Every row gives one point. Each copy is the shape, with its points in the same order, turned, moved and blurred by noise. Say if it was mirrored as well.
In the rows, zero is written as 128.

Shape (8 x 3)
[[111 105 123]
 [104 125  37]
 [188  87 107]
 [162 119 118]
 [102 169 106]
 [108 171 128]
 [ 91 125 160]
 [203 162 124]]
Copy 1 (8 x 3)
[[156 121 139]
 [236 109 104]
 [133  51 110]
 [137  90 113]
 [166 166  96]
 [146 166 100]
 [134 159 156]
 [110  95  51]]
Copy 1 is: mirrored
Copy 2 (8 x 3)
[[116 100 127]
 [ 71  87  43]
 [190  82 102]
 [157 116  99]
 [ 97 151  96]
 [ 92 161 113]
 [102 139 162]
 [187 162  90]]
Copy 2 is: only turned

Shape (10 x 6)
[[139 128 184 116 128  61]
 [111 175  71 124  60 139]
 [131 103 113 127 115 147]
 [132 132 128 144 203 125]
 [136 127  65 165 134 107]
 [ 92 165 104 103 224 124]
 [160 143 109 136 185 180]
 [179 147 161 141 126 148]
 [ 66 203 105 143 182 217]
 [127 152 114 106 105 120]]
Copy 1 (10 x 6)
[[121 110 124 151  81  65]
 [152 172  50 161 132 178]
 [153 114 118 120 139 151]
 [123  99 147 146 193  96]
 [160  87  79 176 168 138]
 [116 139 109 127 226  67]
 [152 131 167 150 207 137]
 [140 137 172 171 120 132]
 [ 72 186 125 137 244 161]
 [147 149  93 147 128 125]]
Copy 1 is: only turned
Copy 2 (10 x 6)
[[ 87 169 164 104 125  70]
 [116 140 108 143  65 202]
 [122 109 115 139 144 141]
 [140 183 118 151 194 112]
 [126 154  97 195 120 131]
 [126 222  74 120 193 142]
 [186 157 116 145 186 148]
 [168 142 177 123 137 126]
 [144 204 118 140 202 248]
 [116 147 119 118 106 146]]
Copy 2 is: only turned

Shape (12 x 9)
[[148 114  95 150 139 124 145 140 132]
 [145 172 138 127  86 137 140 155 101]
 [131 126  68 162 128 148 132 118 108]
 [121  29 132 165  80 101  89 123 155]
 [134 143 138 121 147 107 125 122 117]
 [156 158 131 138 123 116 123 135 149]
 [115  73 127  59 143 145 145 117 140]
 [114 161 131 153 134  97 152 109 134]
 [132  65 123 146 102 146 134 105 158]
 [119 173 121  54 107 119 129 125 143]
 [112 175 126 148 138 139 137 175 130]
 [129 137 132 157 140 133 107 108 135]]
Copy 1 (12 x 9)
[[128 135 104 156 155 124 136 139 137]
 [153 166 102 121  81 126 132 153 101]
 [112 149  93 145 150 163 114 113 145]
 [ 98 164 207 163 198 111 111 128  84]
 [141 104 129 133 104 110 115 132 119]
 [163 144 115 135 123 101 104 141 137]
 [146  82 185 116 143 152 175 118 136]
 [129 132 112 156  95  85 125 103 136]
 [135 161 177 165 172 136 138 110 130]
 [167 125 136  59  96 112 138 115 130]
 [121 147 105 127  86 113 117 164 161]
 [139 131 134 164 111 126  90 121 139]]
Copy 1 is: mirrored
Copy 2 (12 x 9)
[[145 133 107 151 146 127 153 144 128]
 [140 164 138 139  75 137 123 155  86]
 [134 138  67 156 131 142 136 119 119]
 [158   7 132 154 122 122 134 130 137]
 [128 146 150 129 131 106 132 112 114]
 [155 152 144 130 115 122 118 143 140]
 [138 100 141  76 144 134 205 100 101]
 [122 156 146 165 108 113 141 108 149]
 [172  71 124 141 125 157 164 114 132]
 [129 162 140  65  74 107 157 120 121]
 [ 97 168 138 137 116 150 125 162 129]
 [137 130 135 141 134 139 109 104 137]]
Copy 2 is: only turned
Copy 3 (12 x 9)
[[126 140 100 153 163 129 117 152 132]
 [120 192 139 110 115 131 133 171 112]
 [126 155  84 163 146 169 117 129 117]
 [105  39 103 163  79 111 121 138 122]
 [111 151 140 123 156 107 120 123 107]
 [114 166 142 139 134 106 112 139 147]
 [143  86 126  85 175 133 174 112 132]
 [ 83 173 114 149 150  94 141 123 120]
 [128  87 113 167 119 135 161 133 140]
 [127 175 131  58 134 112 146 108 151]
 [ 74 181 133 119 157 144 117 165 134]
 [ 97 145 144 159 139 132 118 113 124]]
Copy 3 is: only turned
Copy 4 (12 x 9)
[[141 106 111 127 119  99 134 157 147]
 [127 163 136 125 110 127 176 167  82]
 [122 120  71 149 116 113 122 155 126]
 [153  81 170 117  51 134  54 121 134]
 [120 148 142 112 133  95 139 131 127]
 [144 163 140 131 113 109 153 150 143]
 [ 77  93 151  64 125 140 147 116 165]
 [116 149 136 145 116  64 152 125 127]
 [122  84 140 139  86 145 116 120 153]
 [ 84 186 133  72  97 113 175 132 137]
 [106 151 139 139 128  93 152 204 120]
 [119 146 131 145 136 113 110 140 136]]
Copy 4 is: only turned

Shape (14 x 11)
[[141 129 129 127  96 125 152 106  66 166 109]
 [176 139 178 134  74  72 120  67 164  83 112]
 [152  73  62 144 143 141 176 174 144 164  50]
 [130 161 164 122 171 122 209 172  67  58  69]
 [123 143 146 183 101 135  85 126 110 142 105]
 [148 196 145 185 108 133 172 175 101 117 145]
 [109  98 171 107 108 103 145 113 146 165 151]
 [ 87 215 163 101 142 122 102  49 150 166 146]
 [120 119  98 115  92 130 123 200 148 188 135]
 [132 150 120 101 115 202 153 134  65 141 152]
 [173 123 161  99 188  90 151 161 120 104  65]
 [100 138  60 116 101 152 167 174  41 117  97]
 [163 166 170 141 101  60 104 114  77 163 148]
 [151 115  94 188 127 100 120 105 112  88 125]]
Copy 1 (14 x 11)
[[114 155 160 128  96  73 115 107  64 155 135]
 [179  88 196 138  68  84 113 106 164 137  64]
 [101 161  82 134 196  69 157 137  91 214  88]
 [206 185 130 100  94  58 224 156  61 127 107]
 [125 162 181 171 127 122  98 149  93 121  98]
 [153 215 127 174  53 111 157 141 106 137 112]
 [102 119 184 125 114  82 138 116 158 137 165]
 [161 158 161  79  92 100  40 142 158  77 164]
 [ 50 149 102 155 120 106 139 172 124 156 137]
 [109 168 125  92  85 148 142 117  55 137 163]
 [200 122 140 112 125  55 173 190 106 178 113]
 [100 165  77 131 107  86 166 125  13 116 117]
 [148 133 185 178  43  64  86 152 102 143 153]
 [179 124 130 200 131 106 120  99  96 135  97]]
Copy 1 is: only turned
Copy 2 (14 x 11)
[[145 130  94 110 135 107 134  73  67 123 136]
 [157 125  69 163  80  81 149  13 187  90 153]
 [129 123  97 126  80 105 174 167  67 146  42]
 [ 71 173 179 121 171  90 195  63 111  99  73]
 [143 122 141 171  94  93  86  76 101 149 151]
 [106 212 171 166  97 113 135  84  88  92 156]
 [ 84  95  69 116 105 115 119  93 126 106 166]
 [ 92 173  57 138 159  95  42  60 165 158 169]
 [114 129 106 102  57 121  80 144  73  94 117]
 [112 164 119 126 158 180 100  74  55 107 124]
 [115 139 152  86 132  96 177  97 171 129  79]
 [116 143 134 143 146 112 109  98  11  71  53]
 [167 145 127 111 120  73 111  74 125  95 207]
 [171 131 117 207 121  93 150 113 123 109 123]]
Copy 2 is: only turned
Copy 3 (14 x 11)
[[145 128 117 107  77 147 152 155  98 186 106]
 [121 123 140  91  34  81 142  53 114  97 119]
 [169 148  89 171 117 113 121 146 219 209  84]
 [157 148  69 214 137  96 194 146  80 103 102]
 [123 154 122  89 104 122  75 142 103 135 101]
 [198 186 122 157 101 155 108 127  69 113 111]
 [125 106 175 118  80 138 140 139 145 140 170]
 [115 182 136  43 113 118 153 116  84 142 224]
 [177 151 121 117  84 178  95 178 192 140 141]
 [160 136 101 106 143 212 167 146  98 157 115]
 [175 117  95 151 127  49 178 146 151 110 114]
 [151 137  25 167 101 192 137 176 111 173 106]
 [181 117 140  74  50 105 122 157  63 127 136]
 [154 105  85 130  97 107  75  79 103 160 114]]
Copy 3 is: only turned
Copy 4 (14 x 11)
[[166 123 121 124 113 144 147  96  91 146 125]
 [134 108 159 155  64  59 107  84 159  64  88]
 [156  89 149 161 161 168 176 152 185 211 118]
 [150 142 168  87 112 193 105 190 122 110  46]
 [ 89  92 127 174 115 133 126  93  85 131 119]
 [141 138 166 185 104 178 132 159  79  80 126]
 [129 144 173 117 124  64 130 112 111 138 159]
 [ 91 212 113 145 130 104  62  52 112  93 148]
 [134 124 118 182 112 110 162 169 116 174 193]
 [165 138  75 125 163 160 130 150  68 105 143]
 [156 107 169 107 101 138  58 166 164 161  82]
 [138 126  87  96 121 217 188 168  98 151 112]
 [143 119 155 142  40 125  88  83  84 125 158]
 [109  57 166 125 105 163 145  87 152  92 126]]
Copy 4 is: mirrored

Shape (16 x 12)
[[197  56 159 123  97 164 107  96 151 135 114  48]
 [198 103 175 112 131 165 101  67 116 180 109  93]
 [155 163 109 111 143 129 151 105 134 104 157 105]
 [121 166 126 106 131  63 149 134  78 100 141 123]
 [141 177 122 120 108 101 125 158 136 115 132 126]
 [ 67 140 124 103  86 136  87 121 142  97 161  98]
 [122 176 106 112 135  98 113 141 136 130 130  88]
 [152 194 136 107 110 114 128 135 129  67  97 134]
 [ 51 103 113 145  88 135  75 106 155 124 172 128]
 [150 158 160  73 138 105 139 141 141 110 145 131]
 [ 50 123 110 120  86 145 157 128 133 158 150 109]
 [129 166 158 146 151 111 146 173 145 109 143  81]
 [208 102 180 153 123 131 116  57 152 115  99 127]
 [149 153 121 138 131 135 135 179 100 123 170 115]
 [ 81  84 104 112 131 152 100 125 144 125 120 117]
 [ 32 129 126 134 112 159 105 100 105 112 150 123]]
Copy 1 (16 x 12)
[[200  32 175 131  62 146 135  82 147 109  83  88]
 [249  82 164 107 100 160 146  76 114 140  95 118]
 [153 111 110 126 135 132 130  94 128 101 175 116]
 [130 135 103 124 125 124 124 158  63 114 167 109]
 [133 157 140 121 113 121 133 142 133 107 159 110]
 [ 86 121 172 113 112 153  65  97 121 104 131 133]
 [124 146 116 101 127 145 121 122 132 123 141  88]
 [147 176 120 127  86 116 134 119 111  60 159 120]
 [ 83 112 186 150 135 142  57  95 131 147 100 156]
 [156 124 139  80 122  97 131 127 108  94 164 130]
 [ 83  93 148 120 135 182 117 138 138 136 124 173]
 [113 123 152 114 155 124 165 132 123  80 139  77]
 [219  99 156 166  80  95 162  62 103 116  99 122]
 [157 118 156 136 159 144 122 162 137  93 166  95]
 [126  94 136 123 134 140  74 116 146 109  73 148]
 [ 97 122 159 141 158 184  73 103  94 106 102 168]]
Copy 1 is: only turned
Copy 2 (16 x 12)
[[204 111  97  89 140 197  50  92 101  94 151 112]
 [186 113  93 104 188 185  90  72  71 144 129 133]
 [160 148 105 108 153 121 172 117 110  76 114  93]
 [146 183 118 113 160  76 192 121 134  92 162 160]
 [168 163 112 113 117 102 170 152 108 118 121 138]
 [ 94 212 116  88 107 142 119 141  96  87 137 120]
 [145 173  94  90 132 126 171 140 125 117 132 119]
 [181 173 123  90 152  92 148 175 114  95  92 161]
 [ 57 188 106 131  85 130  89 126 103 103 143 117]
 [161 159 152  66 149  96 165 133  93 122 132 120]
 [ 84 152 133 118  72 172 158  99 117  94 133 144]
 [176 168 142 121 136 132 164 143 157 124 133  93]
 [199 118 103 122 188 111  52  84 101 123 100 133]
 [165 155 134 150 140 138 184 159  91 105 149 111]
 [ 80 126 102 103 124 159 106 137 118 105 147 126]
 [ 53 195 126 136 126 150 128 115 113  85 122 143]]
Copy 2 is: mirrored

Shape (17 x 12)
[[165 159  94 117 134 121 135 130  94  64 123 154]
 [156 121 126 128 133 112 169 141 149 123  99 184]
 [197 133 176 153 141 147 119 103 182 181 184 198]
 [132 187  89 160 110 113  33 125 180 150 203 104]
 [127 120  62  77 218 145 124 186 137  30  90 157]
 [168 128 177 141  52 118  95 124 172 139 160 164]
 [167 107 122 154 150 102 147 106  98 108  97 138]
 [138 206 133 170 112 107 115 137 195 132 211  87]
 [151 130  93  97 163  74 108 134 152 121 118 113]
 [128 112 123 101 143 139 124 142  97 127 125 150]
 [167 185 132 155 137 107  68 208 158 135 154  87]
 [231  87 155 204  82 175 104 115 219 166 177 146]
 [141 133  73 111 127 141 157 147 146 127  80 148]
 [128 195 166 136  95 147 113  92 117 162 143  61]
 [175 110  99 123 120 128 151 157 120 148 181 152]
 [140 183  48 125 182 117 102 180 107  98  84 162]
 [ 82 157 169 208  91 115  99 117 142 168 193 105]]
Copy 1 (17 x 12)
[[ 89 107 199 142 113 164 126 148 124  99 153 135]
 [ 86 120 156 138 104 151 172 144  72 141 101 109]
 [ 86 151  64 132  31 143 133 152 103 207 105 141]
 [151 127 134 149  86  65  74 202 197 162  84 142]
 [119 100 212 131 137 182 226 107 185  83 113 147]
 [104  94  84 133  89 105 108 205  76 177 119 143]
 [100 155 197 135 125 176 143 151  83 165 144 131]
 [165 108 115 150  84 111  66 192 163 158  93  63]
 [127 128 200 102 139 132 133 135 131 156  75 135]
 [100 128 148 122 131 122 163 115 109 132 153 144]
 [201 106 158  90  58  96 117 179 155 137 122 102]
 [165 117  75 195  33 147 121 194  77 233 103 178]
 [118 120 186 172 116 127 169 124  83 110  87 133]
 [172 176 100 130 137 104  54 155  97 121 136 107]
 [102  92 152 155  94 118 126 102 112 179 138 122]
 [109 137 236 130  82 118 174 138 154  70 115 124]
 [143 165  89 164 125  70  89 205 135 190 152  65]]
Copy 1 is: only turned
Copy 2 (17 x 12)
[[163 185 128 167 116 141 184 128 104 169 142 135]
 [141 165 134 128 154 112 138 166  62 133 113 137]
 [161 181  53 104 147  48  99 188 128 118 136 200]
 [110 159  82 162 158  86 141 101 242 103 113 156]
 [202 118 163 119 174 174 192  71  81 179  72 113]
 [141 150  71 167 122  92 107 183 130  56 159 163]
 [133 173 135 122 138 125 155 187 105 183 160  97]
 [ 92 222  75 144 153 107 105  87 191  88 135 159]
 [148 149 190 135 157 102 138 113 146 144 138 129]
 [148 125 125 106 101 121 177 144 114 159 125 136]
 [127 170  91 125 130  63 109  62 170  96 128  84]
 [198 200  38 108 165  76  78 225 175  67 145 119]
 [149 167 163 125 132 144 147 162 107 137  66 121]
 [ 84 193  92 125  51 123  91 136 189 138 140 128]
 [152 184 121  94 133  96 197 160 124 101 130 154]
 [155 156 154 166 146  95 191  98 118 180  62  94]
 [ 31 159  32 121 127 104 122 138 182  90 152 136]]
Copy 2 is: only turned

Shape (16 x 12)
[[161 130  44 139  69 171  74 159  55 149  90 101]
 [168 108  88  80 143 136  88 106 107  82  85  99]
 [138 166 107 143 144  50  87 127 159 195 106 108]
 [ 89 168 128 133 147 138 101 182  98 137 118 191]
 [132 164 130 160 153 130 121 112 115 145 127 116]
 [124 126 128  86 123 118 133 161 119 130  87 109]
 [140 140 126 131 157 100 133 149  74 113 146 100]
 [143 121 134 144  60 110  85 132 122 155 154 107]
 [175 120 171 202 156  96 168 147 156 131 112  59]
 [192  88  77  64 108 146 165 146 118 138 196 157]
 [193  94 130 120 169 119 147 188 141 147 150 163]
 [158 160  60 120  71 139 108 176 118 136 165 118]
 [ 79 110 123 119 156 128 107 159 127 127 167 131]
 [131  53 109 119 139 101 164 153 158 143 134 171]
 [131 153  92  97 124 114  92 134 113 110 149 135]
 [162 141  89  84 130 124 109 149 134 177 117  50]]
Copy 1 (16 x 12)
[[130 114  88  98 104 154  87 166  55 137  42  97]
 [161  85 124  65 161 104 104 126  63 108 135 103]
 [138 192 119 141 152  49  93 161  96 177 151 169]
 [ 98 112 110 136 187 182 122 199 108 168 153 152]
 [136 162 146 135 155 141 103 130 104 137 146 153]
 [117 104 142  93 162 107 134 142 114 169 137  98]
 [148 154 152 138 178 142 146 154  96 119 142  88]
 [103 121 134 165  88  92 104 155 117 127 117 119]
 [201 185 196 123 132 104 150 126 180 130 131 129]
 [152  92  58 124  79 146 166 126  83 136 208  57]
 [196 115 117 125 112 137 173 166 120 171 190 121]
 [111 146  75 107  90 138  99 185 106 122 133  86]
 [135  96 111 176 185 136 107 154 141 143 165  99]
 [162  85  72 149 146 104 186 124 149 172 171 126]
 [106 113 103 115 156 125 103 168  80 118 168 103]
 [159 142 134  90 129  81  77 141  92 176 138  69]]
Copy 1 is: only turned
Copy 2 (16 x 12)
[[155 204  46 178 132 190 109 114  49 104 138  92]
 [154 149 109  95 163 202 121  67  75 116 141 152]
 [156  77  93 168 158 106  87  80 133 155  70 103]
 [128 165 151 169 143  72 104 124 100  72 109 141]
 [148 121 136 165 148 108 148 105 122 135 145 113]
 [107 119 119  99 140 131 113 114  68 108 118 110]
 [183 125 119 106 158  99 133 107  85 118 159 102]
 [154 108  62 147  79 132  95 131 120 123 134 119]
 [181  44 131 113 157 133 186 157 112 158 119  70]
 [144 192  76  64 131 114  93 162  96 186 165 154]
 [170 145 147  94 148  97 109 180  86 182 108 140]
 [152 188  58 123 124 135  88 142 127 113 130  89]
 [132 117 135 132 164  94  78 145 120 100 161 151]
 [126 108 100 100 161  98 115 183  82 159 106 190]
 [152 159 104 114 144 117  89  92 125 108 136 135]
 [124 126 101 118 165 167  76  94  96 168 132  56]]
Copy 2 is: only turned
Copy 3 (16 x 12)
[[138 118  11 124 108 197 126  94  66 103 150 153]
 [182 135  87  82 165 156 151  90 120  73 117 105]
 [169 115  42 127 111  73  84 141 171 158 146  84]
 [100 174 106 143 158 114  75 153 113 144 136 185]
 [136 149 106 147 134 141 100 100 142 157 150 105]
 [120 140  98 104 135 138 131 164 131 106 100  99]
 [121 178  97 127 161 133 129 114  89 150 148  81]
 [116  93  93  91  78 124 130 106 111 163 162 130]
 [129  99 141 184 110 116 125 143 133 139 166   7]
 [160 141  99 107 156 153 243 155  91 175 138 167]
 [150 103 124 144 182 110 157 196  90 161 160 132]
 [163 156  78 110  76 149 157 128  99 145 161 169]
 [ 79 171 104 108 148 104 130 142 143 132 178 139]
 [108 107 106 145 165  76 192 170 131 131 131 136]
 [156 176  82  94 130 125 138 103 116 139 136 150]
 [170 133  49  87 117 164 142 160 157 132 160  76]]
Copy 3 is: only turned
Copy 4 (16 x 12)
[[136 106 154 156 140 108  68 182  34  48  87 146]
 [135  81 117 119 144  93 110  97 127  72  81 143]
 [ 97 158 110 142 188 125  54 136 110 199 108 141]
 [175 191 124  76 156  62 112 163  68 136 142 137]
 [142 173 136 128 154 144 110 131 113 131 140 126]
 [123 117 145 118 166  69 143 153 113 137  98 144]
 [130 127 146 127 185 108 129 117 104 113 174 148]
 [119  96 169 130 108 126  73 163  85 162 143 123]
 [141 139 141 215 167 132 135 152 185 161 174 126]
 [103  83 136  69 103 114 115 185 131  95 161 235]
 [159 122 117 109 157  84 101 190 168 136 173 203]
 [ 75 129 145 122 110  91  73 182  72  91 150 156]
 [135 122  97  69 154 102 133 163  98 143 169 113]
 [151  96  79 107 128 101 146 186 132 177 145 200]
 [108 128 124  84 133  90  92 118  91 114 139 147]
 [ 64 108 146 129 188 121  93 171 132 114  94 137]]
Copy 4 is: mirrored
